Rows are points. The points of each table are mixes of a few directions, plus a little noise. How many directions does each table use, and how many do they share? Where both have some left over, give the other angles between the two spaces (their principal angles), to ten degrees, smallest first.
(in the rows, 128 means zero)

First, 4 rows:
[[186 147 175]
 [156 175 149]
 [ 95  68 105]
 [ 74 123  83]]
Second (6 x 3):
[[159 103  96]
 [135 130 126]
 [100 129 141]
 [193  72  59]
 [ 67 134 160]
 [114 200 186]]
Directions: first 2, second 2, shared 1; angles 70

First (6 x 6):
[[114  82  71 115 132  60]
 [141 186 202 113 151 208]
 [115 112  59  99 142  64]
 [121  47 195 126 150 128]
 [142 180 128 165  90 166]
 [135 161 113 150 102 141]]
Second, 8 rows:
[[116 134  90  69 173  91]
 [131 166 126 108 142 143]
 [105  76  71  67 176  45]
 [127  78 137 163 103 115]
 [125 109 123 129 128 114]
 [148 123 190 222  56 191]
 [139 122 165 185  85 164]
 [134 216 122  81 162 161]]
Directions: first 3, second 2, shared 2

First:
[[158 114 164  77 109 112  83 143 107  95 102]
 [112  61 146 181 130  84 100 145  81 205 173]
 [112 113 116 102  97 141 184 104 171  95  86]
 [139 125 157 171 152  81  63 118 132 176 127]
 [150 144 207 109 136 189 207 112 153 130  95]
 [138 193  48  51 118 174 118 167  96  24 150]
 [ 90 127  89 203 145 107 149  94 174 180 136]
 [126 148  99 129 136 137 120 142 111 120 154]]
Second:
[[ 77  56 124 123  76  64  97 104 164 136  76]
 [168  99  92 190 132  76 174 116 166 133 142]
 [128 246 147  95 161 190 113 110 177  88  89]
 [123  96  85 169 101  35  94 130 183 120 122]
 [160  47 202  67  95 153 146 201   7 129 177]
 [ 96 140  98 166 144 132 125 132 120 161 165]
 [120 188 145 129 149 177 156 125 156 125 126]
 [168 155 137  90 136 136 102 121 124  89 100]
 [117 147 114 154 144 139 144 126 135 144 147]
 [123 106 137  99 142 177 129 116  48 153 137]]
Directions: first 5, second 6, shared 4; angles 90

First:
[[137 116 118 135 166 100 127 157 144 142 177 151 124 135 131  93 164 143]
 [122 192 144 135  73 159 117 142  54  89 139 149 153 142 131 181 104  87]
 [139  78 111 112 162  95 116  83 174 173 147 147 140 132 121  77 145 184]
 [143  79  69 111 122 167 117  85 115 103 120 103 125  97 134  96 144 187]
 [113 117 137 146  74 120 131 106 151 167  81 175 104 123 165 183 138  49]
 [127 163 156 109 121 134 116  98 103 119 128 114 174 152  95 133  75 156]
 [ 96 103 127 116 126 131 143 144 135 123 100 103  79  67 163 147 176 103]
 [131 130 124 153 156 134 156 199 143 105 116  90  83 119 132 125 141 100]
 [144 173 165 136 153 111 128 138 134 132 142 120 169 187  81 116  64 142]]
Second, 9 rows:
[[ 95 111 147  91 137 115 126 102 132 139 118 109 122  85 137 131 150 148]
 [108 118 140 105 133 120 127 112 131 135 122 116 125 102 134 130 141 140]
 [ 89 109 150  84 138 112 124  97 133 141 116 106 122  78 139 132 153 151]
 [192 160  92 200 112 153 133 179 120 107 148 165 138 210 111 122  87  89]
 [221 174  75 233 105 165 136 202 116  97 157 182 144 249 102 119  69  72]
 [ 87 108 152  82 138 112 125  96 134 142 115 104 121  75 139 132 155 152]
 [ 85 107 152  81 139 111 124  94 133 142 115 103 121  73 139 132 155 154]
 [169 148 104 174 118 144 131 161 123 114 141 152 134 180 117 124 102 103]
 [106 117 140 104 133 120 127 111 131 135 121 115 125  99 134 130 143 142]]
Directions: first 6, second 1, shared 1

First, 8 rows:
[[126 105 107 150 116 101 168 129 101 148 164 161 146 113 119 149 120 136
  130 137 143 132 145 136 154 106 106 125 131 145 132 153]
 [121  60  66 194  94  47 249 130  47 187 235 226 181  84 101 190 105 152
  134 154 174 140 179 153 206  62  64 120 137 179 141 202]
 [131 158 155  99 143 163  76 127 163 102  81  85 105 147 139 101 138 118
  126 117 108 123 106 117  94 157 156 132 124 106 122  96]
 [131 157 154 100 142 162  77 127 162 103  83  87 106 147 139 102 138 118
  125 117 109 123 106 118  95 156 155 131 124 107 123  97]
 [133 176 172  81 152 185  43 127 185  86  52  59  90 159 147  85 144 111
  124 109  96 120  92 110  73 174 173 134 122  92 119  76]
 [127 117 117 139 122 114 149 128 114 138 146 145 137 120 123 139 124 132
  129 133 136 130 137 132 141 117 117 127 129 137 130 140]
 [130 150 148 107 139 154  89 128 154 109  94  97 111 142 136 108 135 121
  126 120 113 124 111 120 103 149 148 131 125 112 124 104]
 [126 103 105 153 115  98 173 129  98 150 168 164 148 112 118 151 120 137
  130 138 145 133 147 137 157 103 104 125 131 147 133 156]]
Second (9 x 32):
[[117 175 109 122 119 173 144 116  34 116 162 114 122 180 160 140 126 245
  155 115 135 148 162 179  54 134 173 113 106 118 231 142]
 [ 49 101 169 105  95  71  87 174 156 165  70 166 126 154 100 135 215  36
   94 165 151  87 153 109 169  24 137  37 117 138 156 176]
 [142 113 126 141 156 108 144  99 155 113 134 128 150  87 120 136  96  95
  141 119 129 121 130 124 155 153 101 164 154 155  59 129]
 [154 112 108 145 138 124 134 120 164 131 132 121 129 106 123 115  83  96
  130 117 123 141 111  96 157 151  88 158 144 127  81 113]
 [ 77 164 101 135 105 128  96 136 116 147 102 136 129 126 139  73 126 135
  133 161 146 140 149 104 112 140 119 132 180 132 185 145]
 [141 114 100 138 117 141 141 136 117 145 147 115 111 175 133 140  91 136
  134  97 132 152 132 111 136  99 108  99  93 106 159 134]
 [162 118 189 103 163 127 158 106 112  82 151 130 145 106 120 193 181 157
  125 117 108  90 118 202 109 135 185 137  89 146  75 114]
 [162 151 111 131 114 167 106 146 143 132 123 114 104 110 142  73 115 158
  112 143 104 154  78 101 107 189 126 174 146  92 134  76]
 [147 103 139 131 145 112 140 118 156 121 131 129 137 108 116 146 119  93
  126 117 123 118 119 125 156 128 114 138 124 138  72 123]]
Directions: first 1, second 5, shared 0; angles 50

First:
[[124  96 130 162 135 105 105 121 112 124 112 136 140 148  87 142 125 133
  116 143 128 129 123 118 144 123 108 173 122 145 151 120]
 [ 87 173 143  59 132 109 124 107 126 147 133 123 130 113 178 133 159 144
  144 139 166 105 130 149  80 127 176  93 131  44 111 149]
 [136 128 125 131 126 137 135 133 133 125 131 127 124 126 129 124 124 124
  128 122 121 131 128 126 132 129 125 124 129 138 125 125]
 [112 134 133 113 132 115 119 119 121 133 125 129 133 128 134 134 138 136
  130 137 143 120 127 133 116 127 139 129 126 104 129 133]
 [172 111 110 166 117 168 155 156 146 111 138 125 115 125 114 109 100 105
  123 102  87 152 130 116 163 133  97 122 131 198 124 113]
 [130 189 125  62 115 170 170 138 157 137 159 113 107  92 205 102 135 119
  152 100 129 125 138 147  97 136 167  42 140  91  86 144]
 [111 114 135 136 137  99 104 113 112 131 114 134 141 141 107 144 135 139
  122 147 143 119 124 126 126 123 126 159 124 114 144 128]
 [115 120 134 131 133 108 112 118 116 131 119 131 136 137 116 139 135 137
  124 142 140 122 126 128 124 126 129 147 125 116 137 129]
 [162  85 116 191 126 141 129 146 128 110 122 133 128 143  80 126 102 114
  112 121  94 148 126 109 170 127  84 165 125 202 145 109]]
Second (11 x 32):
[[110  98 136 154 139  89  94 112 103 129 106 139 146 151  86 150 134 141
  115 154 142 121 122 121 135 121 116 182 120 125 155 124]
 [119 105 133 149 135 103 106 119 112 127 113 135 140 144  98 142 130 136
  119 145 135 125 124 122 135 124 117 165 123 131 147 124]
 [164  90 114 187 124 146 134 147 131 110 125 132 125 140  87 122 101 112
  115 117  93 149 126 110 170 129  86 156 126 201 141 109]
 [ 94 143 142  96 136  98 109 107 115 141 121 130 138 129 141 142 150 145
  132 147 159 109 127 138 100 125 153 130 126  73 130 140]
 [100 154 139  87 132 112 122 113 124 141 129 126 132 121 156 134 148 140
  137 138 155 112 129 141  98 127 158 111 129  74 120 141]
 [106 163 136  80 128 125 133 118 132 140 136 123 126 114 168 127 146 136
  141 129 150 115 131 143  97 129 161  94 131  76 112 142]
 [126 156 128  96 123 143 145 131 140 133 141 121 119 112 163 118 133 126
  139 117 131 125 132 137 112 131 147  91 133 107 110 136]
 [191  71 104 220 120 165 144 163 138  99 126 132 119 143  67 114  83 100
  108 106  68 164 126  99 195 130  62 165 126 249 145  98]
 [135 133 125 125 125 139 137 134 135 127 133 126 123 123 136 122 125 124
  130 120 122 131 130 129 129 130 128 116 130 134 122 128]
 [117 138 132 112 129 121 125 122 126 133 128 127 130 125 139 130 136 133
  132 132 139 122 128 133 116 128 140 121 128 107 125 133]
 [145 157 120 104 117 166 161 144 152 127 149 118 111 106 168 107 123 115
  140 103 115 135 134 135 122 134 140  77 136 131 102 132]]
Directions: first 2, second 2, shared 2

First, 10 rows:
[[133 181 229 211  95  21  64 106 115 176 171  95 168  78 228 114 232 109
   75 185 127  83 122 126 249 172 109 170 247 148 155 124]
 [127 113  99 104 137 158 146 134 132 114 116 137 117 142 100 132  98 133
  143 112 128 141 130 128  94 115 134 116  94 122 120 129]
 [128 125 122 123 130 134 132 129 129 125 126 130 126 131 122 129 122 129
  131 125 128 131 128 128 121 126 129 126 121 127 126 128]
 [126 108  91  97 140 167 152 136 133 110 112 140 113 146  91 133  90 135
  148 107 129 145 130 129  83 112 135 112  84 121 118 129]
 [127 115 103 108 136 154 144 133 131 116 118 136 118 140 104 131 103 133
  141 114 128 139 129 128  98 117 133 118  99 123 121 129]
 [129 142 155 150 119 100 111 122 125 141 139 119 139 115 155 124 156 123
  114 143 128 116 127 128 160 140 123 139 160 133 135 127]
 [127 117 108 111 135 149 141 132 131 119 119 135 120 138 108 131 107 132
  139 117 128 137 129 128 104 119 132 120 104 124 123 129]
 [126 109  91  98 140 167 151 136 133 111 112 140 114 146  92 133  90 135
  147 107 129 144 130 129  84 112 135 113  85 121 118 129]
 [130 149 168 161 115  86 103 119 123 147 145 115 144 109 167 122 169 121
  107 150 127 110 126 127 175 145 120 145 175 136 138 127]
 [127 121 114 116 133 143 137 131 130 121 122 133 122 135 114 130 113 131
  135 120 128 134 129 128 111 122 131 122 111 125 124 128]]
Second:
[[118  82  76 142 148 141 135 129 173 137 127 119 170 174 104 142  80 123
  133 107 125 126 188 146 127 123 163 157  77 128  70 148]
 [112 112 114 139 118 137 126 123 162 127 118 119 146 135 136 133 108 145
  125 114 128 134 135 124 145 123 148 151 108 125 113 137]
 [135 147 150 129 129 111 139 119 106 141 150 149 122 122 137 142 130 101
  123 117 104 118 135 121  87 130  98 114 135 108 149 111]
 [153 188 166 123 137  74 122 104  87  98 128 117  90  87 154 102 226 120
  118 162 146 140  86 133 164 146  95 111 207 171 133 118]
 [ 92  91 107 144  95 164 123 129 190 133 107 119 160 138 143 140  69 169
  125  97 124 136 130 110 149 114 167 167  80 105 124 142]
 [139 143 142 126 137 111 136 123 104 137 146 143 121 127 127 136 136 101
  126 126 113 119 138 129  95 132 103 113 137 120 137 116]
 [110  81  88 130 125 169 123 147 167 132 111 115 154 155 106 130  76 154
  138 120 138 130 146 133 144 117 171 149  81 123 106 148]
 [142 153 158 115 127 121 130 134  85 134 142 145 103 111 128 127 146 112
  130 139 121 120 108 122  99 131  97  98 150 118 166 111]
 [152 156 151 104 136 124 118 144  75 113 125 124  87 103 116 101 181 128
  136 171 153 129  85 135 142 136 110  93 175 153 154 121]]
Directions: first 1, second 4, shared 0; angles 40

First:
[[ 88 148 109 148 149 140 110  82 143 101  70 134 102 171 114  99 166 167
  163 146 179 149 111  96 218 138  99 103 109 154 191 114]
 [134 127 139 123 115 133 142 111 118 128  87 111 135 134  88  80 249 178
  138 141 134 101 111 127 221 119  86 164 151 108 207  91]
 [180 126 141 110  86  96 160 190 150 147 174 110 191 107 129 136 158  87
  100 127  77  92 143 146 113 116 144 134 137 127 135 151]
 [103 129 124 136 147 147 115  90 116 117  93 134  96 141 117 111 145 163
  147 133 157 141 114 118 161 133 109 134 127 123 145 105]
 [149 112 148 113 111 133 144 133 102 143 124 114 138 104 105 108 193 152
  118 126 108  99 122 147 139 117 110 180 160  89 142 100]
 [144 112 145 115 119 136 138 130 101 144 131 121 126 104 114 120 159 143
  116 121 111 109 124 146 114 120 121 172 154  92 120 108]
 [108 135 112 139 150 127 109 127 139 119 145 145 112 138 159 161  31  96
  130 123 141 159 139 119  76 140 155  86 103 155  77 156]
 [141 149 109 135 117  92 130 180 184 122 177 133 171 142 169 172  43  50
  117 128 112 140 154 118  85 135 172  54  87 185 101 191]
 [ 80 137 113 148 164 152  99  73 120 104  81 143  76 158 124 115 115 163
  158 134 179 161 114 104 164 140 110 113 113 141 141 113]
 [153 120 131 120 116 110 135 175 137 146 193 133 152 101 161 176  36  66
   99 112  89 128 152 146  22 126 173 112 121 132  50 168]
 [127 114 138 122 135 142 125 118  98 136 132 130 108 108 126 132 117 141
  122 118 124 127 126 141  95 124 127 159 144  98  97 114]]
Second:
[[111  65 195  78 168 144 140 176 117 158 139 128 153  56 137 137 152 113
  157 127  94  78 131 179  74 118 116 202 165  82  88  99]
 [ 85 105 135  94 155 125 131 188 165 134 153 128 169 105 173 148 162 109
  189 163 133  85 143 138 128 136 122 125 119 133 125 126]
 [169 184  66 165  64 102 107  60 103  92 144 166  83 187 143 137  63 118
   94  94 153 164 121 113  94 151 153  71  95 126 126 141]
 [146 141 116 129 100 117 139 139 135 129 134 117 147 138 123 119 170 134
  122 138 123 115 131 120 159 126 125 124 129 130 160 129]
 [100 121 113 109 136 125 144 205 170 146 167  96 182 112 165 147 171 122
  162 181 126  97 157 110 154 123 130 111 117 152 128 148]
 [147 140 145 142 116 122 116  55 109 100  71 161  92 157  91  95 146 137
  125  92 142 141  96 143 156 137 107 137 132 115 180  99]
 [ 89 104 163 113 177 143 123 135 147 127  95 132 132 116 123 117 150 128
  167 139 136 119 121 137 155 126 107 145 133 137 144 111]
 [155 174  71 187 103 133 114  78 103 121 134 117  76 170 111 137  17 142
   48 106 139 210 132  80 106 123 165  78 111 162  88 171]
 [149 118 149 137 132 142 138 116 104 145 112 109 117 111  88 114 119 145
   86 111 107 145 122 129 124 110 128 161 154 119 115 127]]
Directions: first 3, second 5, shared 2; angles 40

First:
[[ 88  78  96 145 137 166 129 120 119 143 153 131 100 158 114 169  84 151
  128 110  94  73  93 146 105 131 123 113 132  99  84 115]
 [123  86 101 138 109 145 116 123 133 129 119 121 122 154 138 118  96 167
  152  97 125  90  97 124  76 134 118 120 110 129 110 122]
 [ 96 191 195 125 209 112 163 140 152 105 136 125 137  55 101 140 194  61
   74 210  95 208 182 140 249 133 137 152 156 110 153 127]
 [141  96  95 131  90 138 112 122 115 141 126 131 123 166 140 127  94 159
  153  88 143  86 101 124  69 125 124 115 115 136 113 129]
 [130 134 113 119 121 135 128 123  86 160 177 155 103 151 108 194 115 100
  113 124 131 103 129 150 144 110 142 113 154 112 110 135]
 [156 192 165 109 136  91 137 135 120 125 132 140 143  96 124 128 176  78
  107 162 153 185 175 126 186 118 143 141 145 142 165 144]
 [125 138 156 136 148 115 134 135 172  94  83 102 156  92 143  67 154 140
  132 147 122 168 140 108 137 146 118 149 109 141 151 123]
 [149 105 104 129  92 129 112 123 127 130 112 124 131 155 147 105 106 161
  156  93 147 102 107 115  72 130 122 123 109 143 124 129]
 [143 175 164 117 143 101 138 135 136 116 120 128 145  92 128 112 171  94
  111 161 138 183 164 121 177 126 134 144 136 138 159 136]
 [130  86  94 136  97 146 115 122 123 137 124 125 121 165 138 125  90 168
  154  88 133  82  95 125  67 130 120 116 111 130 108 124]]
Second (9 x 32):
[[124 124 126 130 130 131 128 128 130 127 128 127 127 128 126 129 125 131
  128 127 123 125 125 129 126 129 127 127 128 126 124 126]
 [170 134 125 120  89 105 113 130 136 120  94 120 151 133 155  76 133 149
  156 105 165 139 128 104  87 129 124 131 105 161 151 136]
 [161 119 119 127  91 113 112 129 142 116  90 115 149 137 157  73 123 162
  160 100 156 128 119 104  75 134 120 130 100 157 144 131]
 [138 199 161 104 154 104 146 132  88 151 183 161 116 104  95 198 171  41
   79 177 137 172 179 153 225 103 156 130 177 115 146 144]
 [ 63  69 109 155 163 176 136 123 146 124 136 115 105 138 113 150  91 161
  124 124  71  82  91 143 115 144 114 121 124  93  84 106]
 [ 94 154 144 125 173 139 149 128 104 145 181 148 103 113  90 203 143  71
   81 168  99 137 149 160 206 117 143 126 169  94 115 128]
 [152 112 117 129  97 120 114 127 143 117  93 115 145 137 153  78 119 164
  158 101 149 123 115 107  77 135 118 130 101 151 138 129]
 [156 179 149 108 125 100 133 131 104 139 147 147 132 114 121 147 160  80
  109 148 154 163 163 132 173 112 144 131 150 136 152 143]
 [ 94  60 100 154 129 163 121 123 159 113 100 104 124 147 140  98  86 192
  154  99  98  82  81 120  67 149 106 125  97 119  98 109]]
Directions: first 3, second 2, shared 2

First (9 x 32):
[[109 136 138 134  85 137 142 113 113 133  87 161 127 115 169 146 153 134
  155  89 189 167 111 144 136 106  96 132 139 162 123 110]
 [112 120 157 158  88 124 145 132 164 125 120 154 164 117 171 157 156 136
  123  99 163 150  86 183 152 115  87 112 145 175 164 125]
 [136 135 109 108 148 132 118 122  98 131 125 116 102 134 105 111 113 123
  138 140 116 120 154  92 113 133 151 140 118 101 101 127]
 [152 124 107 110 183 121 108 140 126 124 168  88 114 144  74 100  95 120
  106 175  59  84 160  91 111 153 174 131 111  78 117 146]
 [133 106 154 160 133 110 132 155 199 116 174 119 179 130 131 144 132 131
   83 143  89 104  94 181 150 141 116 101 136 146 185 149]
 [128 136 117 115 131 134 124 119 102 132 115 128 108 129 122 120 123 126
  142 127 135 133 144 105 118 126 137 138 124 117 106 122]
 [113 142 125 120  95 142 137 107  90 137  81 154 108 118 156 135 144 131
  165  94 187 165 129 119 125 107 109 141 133 145 103 107]
 [131 108 153 159 130 112 133 152 194 117 169 122 176 129 133 144 134 131
   87 140  96 108  95 179 149 138 115 103 136 147 182 147]
 [139 145  92  88 159 139 111 113  64 136 113 110  75 136  91  96 103 120
  153 145 117 121 178  58  98 133 168 153 110  80  72 121]]
Second (10 x 32):
[[128 130 128 128 127 128 128 127 126 130 126 131 128 128 129 129 128 127
  130 126 130 129 127 127 127 127 128 129 129 128 127 127]
 [135 111 147 128 124 123 132 136 153 120 142 133 152 115 137 136 136 134
  111 144 117 119 112 152 124 131 125 114 139 140 146 150]
 [121 130 130 129 115 133 133 120 119 128 115 138 127 124 140 133 136 130
  137 113 148 139 126 131 128 121 119 130 128 136 122 121]
 [116 140 120 129 112 136 134 117 102 137 100 137 112 131 140 129 133 126
  149 104 160 151 131 118 131 115 118 140 127 135 112 108]
 [100 135 151 132  55 143 154 103 108 133  62 185 133  99 198 159 171 140
  169  70 229 188  95 163 135  91  77 129 153 187 121 107]
 [149 101 144 127 149 114 124 146 170 115 172 114 158 121 112 129 121 131
   91 172  78  89 117 152 121 147 144 106 136 123 155 164]
 [139 112 141 129 134 123 129 137 152 119 149 126 146 123 126 133 128 130
  110 146 111 113 119 144 123 134 132 115 135 132 145 147]
 [146 109 141 128 148 116 124 147 161 116 166 115 154 123 114 128 123 129
   98 164  83  97 122 147 122 143 143 111 133 123 151 160]
 [138 114 138 127 139 124 126 135 149 119 149 120 144 125 123 129 126 128
  110 148 105 111 123 140 125 135 135 116 131 127 141 146]
 [103 196  40 122 179 143 101 110  35 164  99  81  31 190  57  72  74 100
  173  88 119 139 203   7 143 126 163 186  72  52  58  53]]
Directions: first 2, second 2, shared 1; angles 30

First:
[[161 137 154 132  99 152 168  95 119  85 124  67 114 155 149  98 133  80
  135 160 125 152 103 122 123 170 188 221 136 120 100 132]
 [141  91 136 128  95 161 136  71 126 101 136  84 127 154 106  91  94  84
  161 152 146 131  85 119 120 151 159 226 106 135 109 141]
 [140 242 143 122 146 105 205 177 107 127  81 102 118 135 227 121 213 105
  129 153  70 168 153 123 105 140 184 122 163 148  88 111]
 [161 121 138 180 150 100  95 185 143 123 167 184 110 103 115 193 144 204
   19  91 118 120 187 145 180 130  80  23 184  54 183 109]
 [141 103 101 170 138 119 125 142 123 160 123 169 127 127 104 107 112 130
  150 130  91 106 117 112 123  94  89 126  99 160 140 120]
 [149 108 108 179 149 107 107 168 131 155 140 186 120 113 105 144 124 167
   96 111  98 107 149 125 147 100  74  71 129 120 162 114]
 [ 20 101 108   7 120 147  77  69 142 148 122 114 176 111  94 135  84 125
  204 105 226 110 105 143  97 106 118 110  79 166 114 161]
 [114 125 133 108 123 132 117 115 133 123 132 120 135 126 125 135 122 129
  130 122 152 127 128 133 127 133 133 125 130 122 128 134]]
Second:
[[153 156 170 121 108 141 156 115 128  75 138  72 115 142 159 137 152 111
   90 141 140 158 134 137 141 180 185 166 172  84 116 129]
 [136  20 117 158 114 142  58  97 149 123 182 163 127 120  34 145  54 165
  100 102 171  91 115 132 161 121  68 122 109  92 176 136]
 [215  57 162 214  96 152 120 104 136  67 184 108  90 151  83 128  94 130
   49 137 128 129 120 125 181 184 135 196 162  47 159 123]
 [195 126 122 213 131 122 167 155 112 137 120 145 101 145 136  95 138 110
  123 155  52 129 119 106 131 123 126 169 124 143 128 109]
 [ 58 155  94  71 155 109 116 143 125 183  96 162 159 105 137 129 135 137
  189 113 134 114 132 130  94  76 100  66  93 189 117 133]
 [105 156 104 124 158 101 124 169 125 171 109 173 137 110 141 140 148 153
  137 114 104 118 148 129 118  89  95  59 121 156 133 120]
 [ 47  77 132  25 112 152  57  63 153 113 156 106 163 112  77 161  77 145
  144  93 247 112 119 153 130 136 118 108 111 106 137 160]
 [168 133 110 189 137 118 162 153 111 153 108 152 112 140 138  89 138 108
  151 149  56 122 114 105 117 105 119 157 105 167 120 113]
 [168 163 153 166 140 109 142 177 132 107 142 135 106 120 158 168 172 162
   43 117 103 143 171 137 160 150 134  79 188  71 149 109]
 [ 66 202 128  37 130 132 167 110 117 136  78  79 154 131 189 105 163  81
  207 147 143 153 114 128  78 126 184 150 111 187  73 143]
 [ 94 159 120  88 131 129 145 121 122 141 100 112 140 128 153 111 141 104
  176 135 130 136 118 126  99 117 147 137 109 167 100 136]]
Directions: first 4, second 4, shared 4
